Each row of a before or after table is a point. One or more steps were done to the points. Then noise was added and the rows were shuffled. The steps act on columns, c1 being the first. Write out the steps. A step turns or swaps two columns, mirrors them in a line or flattens them onto one, adds a multiple of one to another, or multiplies or shifts one. Angles are multiples of 10 degrees, from the lower column toward the higher: turns from -170 to 170, lines from 10 to 170 but not 90. Use the fewest steps. Two steps may share a column if one is a turn and the other turns, adds or multiplies; they go together, in the order done. Otherwise the lowest column goes first.

Before:
[[ 3.9 -3.8  3.6]
 [-1.6  2.1  4.1]
 [ 0.1  3.9  0.5]
 [-2.8 -1.9  5.0]
 [ 2.5  3.5  5.0]
 [ 4.8 -8.5 -5.8]
 [-1.3  4.5 -7.3]
 [-4.4  0.7 -7.8]
 [ 4.8  2.3  4.4]
 [ 0.3  3.8  3.1]
 [ 3.4  1.6  4.2]]
After, 11 rows:
[[-1.0  3.3  4.9]
 [ 9.1  3.4 -5.8]
 [ 2.2 -5.0  4.4]
 [-2.1 -3.0  3.2]
 [-0.5 -4.0  4.9]
 [-2.6 -2.9  0.4]
 [-2.4 -0.4  4.1]
 [ 5.6  0.4  3.6]
 [-4.0  2.5 -8.0]
 [-3.8 -2.6 -7.3]
 [ 1.6 -3.2  4.1]]
Steps: mirror c1 and c2 in the line at 160 degrees

Before (8 x 8):
[[ 1.2  6.3 -4.1  1.2  2.9  2.6 -8.9  3.8]
 [-2.5 -3.3 -4.5 -5.2  5.2 13.3 -4.5  3.8]
 [ 1.2  1.7 -2.7 -3.9  0.7  3.0 -1.5 -1.2]
 [ 2.2 -7.1  0.5 -1.7  1.7 -9.3  3.1  4.3]
 [ 2.4  3.0  2.0  5.0  3.9 -3.8  3.6  1.4]
 [-7.1 -1.9 -1.1  1.6 -0.1 -1.3  4.9  4.2]
 [-7.1  1.0  0.7  2.3  6.7 -6.0  4.9 -1.2]
 [ 3.0 -0.6 -5.4 -2.6  3.3 -4.4  3.4  6.1]]
After, 8 rows:
[[  0.9   1.8  -2.5  -4.0   1.4   2.5  -1.8  -1.4]
 [  0.9   6.0  -4.2   2.2   3.8   2.8 -11.6   0.7]
 [  2.6  -0.6  -5.5  -0.2   4.3  -4.3   4.6   0.0]
 [ -7.1   0.9   0.3   1.5   8.0  -5.9   6.4   0.7]
 [ -2.7  -3.4  -4.3  -3.3   6.2  13.4  -6.1  -1.1]
 [ -7.5  -1.9  -1.3   2.8   1.1  -1.1   6.3   1.0]
 [  2.4   3.0   2.2   5.0   5.1  -3.7   4.8   1.7]
 [  2.0  -7.1   0.7  -0.4   3.0  -9.0   3.8  -0.3]]
Steps: flatten c4 and c8 onto the line at 20 degrees; shift c5 by 1.0; multiply c7 by 1.3

Before, 12 rows:
[[ -4.1  -3.1   0.6  -5.9   3.3  -3.5   1.7  -8.2  -7.7  -2.0   3.4   7.3]
 [ -1.3  -3.9   1.2   1.7   1.5   5.9   2.3   0.1   4.4   0.5   4.2   4.3]
 [ -5.2  -5.8  -5.4   2.7   2.6 -11.6   4.5  -0.4   5.8   2.2   3.5  -0.6]
 [ -0.9  -4.0  -3.1  -4.7   2.8   6.1   1.1  -7.2   5.2  -4.1   0.3  12.8]
 [ -0.8  -3.6  -0.2  -2.5  15.6   7.1  -2.3  -0.3  -1.7   1.4   4.1   4.5]
 [ -1.8   0.6  -3.0   2.6   2.3   4.8  -0.4   0.6   2.5  -6.4  -0.4  -1.1]
 [ -4.4  -0.5   1.0   2.4  10.3  -0.1   5.7  -5.9  -2.4   0.4   2.9  -3.4]
 [ -8.0  -0.8   3.1  -2.5   2.1   1.0   2.9   1.3   6.2   0.8  -4.7   2.2]
 [ -5.2  -7.4  -1.3  -2.0   3.6   0.2   3.4   0.2   3.0   1.3  -1.3  -6.0]
 [ -1.1  -1.3   2.2  -4.5   6.7   8.6 -11.2  -9.8   0.6  -7.8   4.7   1.1]
 [ -3.6  10.6  -6.6  -0.5   4.4   6.8   2.9  -1.4   1.9   2.5   3.7  -4.7]
 [-12.1  -2.7  -0.7   1.4   3.6   6.7  -2.4  -1.1   2.1   1.5  -3.7  -2.5]]
After (12 x 12):
[[ -0.6  -0.7   0.6  -5.1  10.0  -0.2   7.4  -5.8  -2.3   0.5   2.6  -3.1]
 [ -4.4  -4.0  -2.7   1.8   3.0   6.1   1.7  -7.2   4.9  -3.8   0.0  12.6]
 [ -2.5  10.8  -6.2  -2.7   4.1   6.7   3.7  -1.6   1.8   2.5   3.7  -4.4]
 [ -7.6  -3.4   0.8  -0.1   3.2  -3.4   2.4  -8.0  -7.7  -1.7   3.7   7.2]
 [ -6.1  -1.3   3.2  -5.8   1.9   1.0   3.6   1.5   6.7   1.0  -4.9   2.2]
 [  1.4   0.5  -3.3  -3.2   2.3   4.8  -0.1   0.4   2.5  -6.7  -0.5  -1.3]
 [ -4.6  -1.4   2.2   0.8   6.7   8.5 -14.9  -9.9   0.4  -7.6   4.5   0.9]
 [ -2.4  -3.5   0.4   0.4  16.1   7.2  -2.8  -0.6  -2.0   1.8   4.3   4.5]
 [ -0.2  -5.9  -5.4  -5.5   2.4 -11.9   5.8  -0.5   5.8   2.0   3.5  -0.8]
 [  0.6  -4.0   1.0  -1.9   1.6   5.9   3.1  -0.5   3.9   0.4   4.3   4.9]
 [ -5.0  -2.7  -0.8 -11.1   3.9   6.9  -3.2  -1.1   2.3   1.5  -3.8  -2.2]
 [ -4.3  -7.1  -1.4  -3.4   4.0  -0.4   4.4  -0.2   3.2   1.6  -1.2  -6.2]]
Steps: mirror c1 and c4 in the line at 30 degrees; multiply c7 by 1.3

Before (14 x 20):
[[ -3.3   0.0   1.4   0.4   2.8   3.7  -4.6   1.9  -1.6   7.4   4.9  -5.4
    1.4  -6.1  -0.3  -8.3   0.7   1.3  -6.7   1.4]
 [  2.8  -2.9   2.8  -5.0   2.9  -4.7   0.6  -5.1  -1.3   5.0  -4.5  -3.1
    3.1  -3.1   2.8  -1.1   5.2  -4.6  -8.2   5.3]
 [  2.9   3.6  -1.2   8.3  -9.8  -1.1   4.6   2.7  -4.1  -1.5  -2.1   0.9
    0.8   2.1  -0.1   4.1  -3.7   4.0  -1.1  -3.0]
 [  1.2   6.2   1.6   2.3 -13.8   3.2   3.7  -2.1   2.0  -0.6 -10.8   8.3
   -1.2   9.2   6.6   2.0   3.6   7.3  -2.3  -0.7]
 [  3.1  -0.3  -0.4  -1.2   6.6   1.6  -7.0   1.8  -9.3   4.8   2.5   0.2
   -1.3   0.8   0.3  -2.2  -2.8   4.5  -9.3   0.5]
 [  4.7   6.6   0.6   5.3  -1.6   1.2  -0.9   2.4   4.6  -1.9   1.9   3.1
   -2.2  -0.4  -5.3   7.2   0.3   3.7  -3.0  -3.5]
 [  4.7   2.7   7.1   0.5  -2.4  -4.5  -3.1  -6.9  -1.9   2.5   0.9   1.3
    1.4  -2.7  -1.9  -5.0  -0.2   2.1  -5.1   4.1]
 [  6.2   1.5  -6.1  -3.0  -3.8  -1.4  -2.5  -2.1   0.4   1.9   2.5  -4.7
   -1.0   2.8   0.1  -5.6  -1.7   5.8 -12.4  -2.1]
 [ -0.2   0.9   0.5   8.8  -6.8  -0.8  -1.8  -1.4   0.6  -0.2  -5.2   1.7
   -6.8   4.5  -5.8   3.4  -0.3   4.1   2.1  -8.2]
 [ -1.0   3.1   6.2  -2.1   0.3  -9.3   1.0  -3.4  -1.3   1.0   0.0  -1.0
    2.5   3.4   8.2  -4.0   8.8   0.9  -1.8   1.0]
 [ -2.0  -1.5   5.4  -4.6   0.0  -1.2  -3.8   0.3  -5.4  -0.6  -2.2  -5.0
    6.0   2.6  -1.6  -3.6   6.1   5.2  -8.6   5.4]
 [  1.7   8.8  -1.7   3.7  -8.7   2.9  -0.4   2.5  -2.9  -2.1  -2.8  -1.6
  -10.6   1.6  -3.3   4.6  -1.2   5.3   4.7  -0.9]
 [ -4.5   0.3   7.1  -0.8  -2.3 -10.9  -2.9  -0.2   0.6   3.5   0.3   1.2
   -1.0   0.4   2.0  -1.1   3.9  -4.5  -9.0   7.8]
 [  7.2   7.4   1.5  13.9  -5.9   1.6  -1.3   5.9   0.2  -1.4  -6.0  -0.2
   -6.5   6.6  -3.9   1.9   1.5   1.4   1.9  -1.0]]
After, 14 rows:
[[  4.9   2.5   7.0   0.6  -2.4  -1.1  -3.0  -7.0  -1.0   2.5   0.8   4.7
    1.3  -2.6  -1.6   4.1  -1.6   0.8   5.8   4.1]
 [  6.2   1.6  -6.1  -2.9  -3.5  -4.1  -2.7  -2.1  -2.0   1.8   2.5  -1.7
   -1.1   2.8   0.1  11.2  -5.8   1.7   7.8  -2.0]
 [ -1.6  -1.3   5.1  -4.8   0.0  -2.3  -3.6   0.5  -7.1  -0.8  -1.8  -0.2
    6.0   2.5  -1.5   7.9  -1.7   7.9   4.9   5.5]
 [ -3.3   0.0   1.3   0.4   2.8  -0.6  -4.6   2.3  -3.7   7.4   4.8  -5.3
    1.7  -6.2  -0.5   4.8  -0.9   1.3   9.4   1.8]
 [ -0.8   3.1   6.3  -2.1   0.5  -5.9   1.0  -3.5  -1.7   1.0  -0.2   6.9
    2.5   3.3   8.3   1.2   3.6   8.1   4.2   1.2]
 [  1.4   6.4   1.4   2.6 -13.7   6.8   3.7  -1.8   5.8  -0.5 -11.1   1.6
   -1.1   9.2   6.6   2.6  -4.4   6.6  -1.4  -0.6]
 [  0.1   1.0   0.7   8.9  -6.8   0.2  -1.9  -1.6   1.5  -0.1  -5.2   1.3
   -6.7   4.8  -5.9  -1.5  -3.6   1.8  -3.6  -7.9]
 [ -4.1   0.1   7.1  -0.8  -2.2  -6.5  -2.8  -0.3   1.0   3.7   0.1   8.7
   -1.2   0.7   2.1   8.9   5.8   1.2   2.6   7.7]
 [  3.1  -0.2  -0.4  -1.4   6.7   4.7  -7.3   1.8  -7.8   4.8   2.4   1.8
   -1.4   0.9  -0.1   8.6  -5.2  -0.1   3.6   0.4]
 [  1.5   8.9  -1.5   4.0  -8.8   1.9  -0.3   2.8  -3.2  -2.4  -3.1  -2.4
  -10.5   1.7  -3.3  -3.6  -4.9   1.7  -5.7  -0.9]
 [  3.1   3.7  -1.6   8.4  -9.7   1.3   4.4   2.8  -3.0  -1.6  -2.4   2.5
    0.8   1.9   0.0   1.6  -5.2  -1.2  -4.0  -2.9]
 [  7.3   7.3   1.6  14.0  -5.8   0.7  -1.2   5.6   0.2  -1.3  -6.0  -1.5
   -6.7   6.6  -3.7  -1.5  -0.5   2.3  -2.3  -1.1]
 [  4.9   6.5   0.7   5.4  -1.7   1.0  -0.6   2.4   5.6  -1.8   1.7  -0.7
   -2.2  -0.5  -5.4   4.2  -3.1   2.0  -6.6  -3.7]
 [  2.7  -2.8   3.0  -4.9   2.8  -4.7   0.5  -5.1  -2.8   5.0  -4.7   2.5
    3.0  -3.1   2.8   7.8   6.4   2.2   2.6   5.1]]
Steps: turn c9 and c12 by -30 degrees; turn c6 and c12 by -50 degrees; mirror c16 and c19 in the line at 140 degrees; turn c17 and c18 by 60 degrees
